Each wall is flat, endless, passes through zero and stands at right angles to its row. A trip goes straight from one point to another. List the walls that it crosses, first one first.

Walls:
(1): [-6.3  1.5  2.8]
(2): [-1.4  3.7 -3.9]
(3): [-0.9  2.6  4.3]
(4): [-3.1 -4.8 -1.8]
(5): [1.4 2.8 3.7]
(6): [-2.0  3.9  4.2]
(7): [-8.0 -2.1  6.2]
(8): [ 6.4  1.3 -1.0]
Trips:
[-0.9 -3.2  2.3] to [-2.3 -0.7  3.0] => 6, 5
[-0.9 -2.2 -2.3] to [-1.5  1.7 -9.2] => 8

Walls:
(1): [ 6.5  3.8 -4.7 -4.4 -1.1  0.7 -1.4  3.7]
(2): [-4.9 -0.6 -3.0  2.8 -0.4 -1.8 -0.8 -1.6]
(3): [-4.9  2.2  1.5 -1.9 -5.4 -2.8  0.8  1.4]
(4): [-0.7 -1.2 -2.1  2.3 -0.6 -3.4  1.0  1.2]
(5): [ 5.9 -4.1 -1.5  0.9 -2.1 -3.5 -3.1 -4.1]
(6): [-0.8  4.0 -4.7  1.5 -1.3  8.3 -1.8 -1.0]
Trips:
[ 2.4  0.0 -0.6  3.2  3.2  0.6  2.0 -0.5] to [ 1.1 -3.2 -0.8  0.6 -1.9 -1.7  1.5 -0.1] => 6, 2, 3
[ 0.6 -0.8 -0.1 -1.3  0.1  6.2  4.8  0.0] to [-1.4  2.7  0.4  3.2 -1.7  1.6  5.0 -5.1] => 1, 2, 3
[-2.1 -0.2 -0.3 10.3  1.4  5.0  1.0  1.6] to [ 2.7 -4.9  2.0  5.3 -2.4  1.6  0.3 -3.2] => 5, 6
[ 2.7 -8.4 -1.8  4.7 -5.9  3.4  3.1 -0.1] to [ 3.1  4.0 -5.2 -2.5 -0.2  5.5  1.3  0.8] => 2, 1, 4, 5
[ 1.9  0.0 -7.5  2.3 -4.7  5.5 -0.7 -4.4] to [ 5.7  1.5 -0.2  5.2  0.6  0.9  1.2 -2.9] => 2, 4
[ 2.5  0.6 -1.8  3.6  5.7  1.5  1.3  7.4] to [ 0.5  2.9 -3.9  0.3  3.0  3.4 -4.1 -0.2] => 4, 2
[-3.8 -2.7 -4.9 -5.6  4.0  0.8 -0.1  3.8] to [-6.4  3.7 -4.7 -2.5 -4.2  0.3  5.2  1.0] => 3
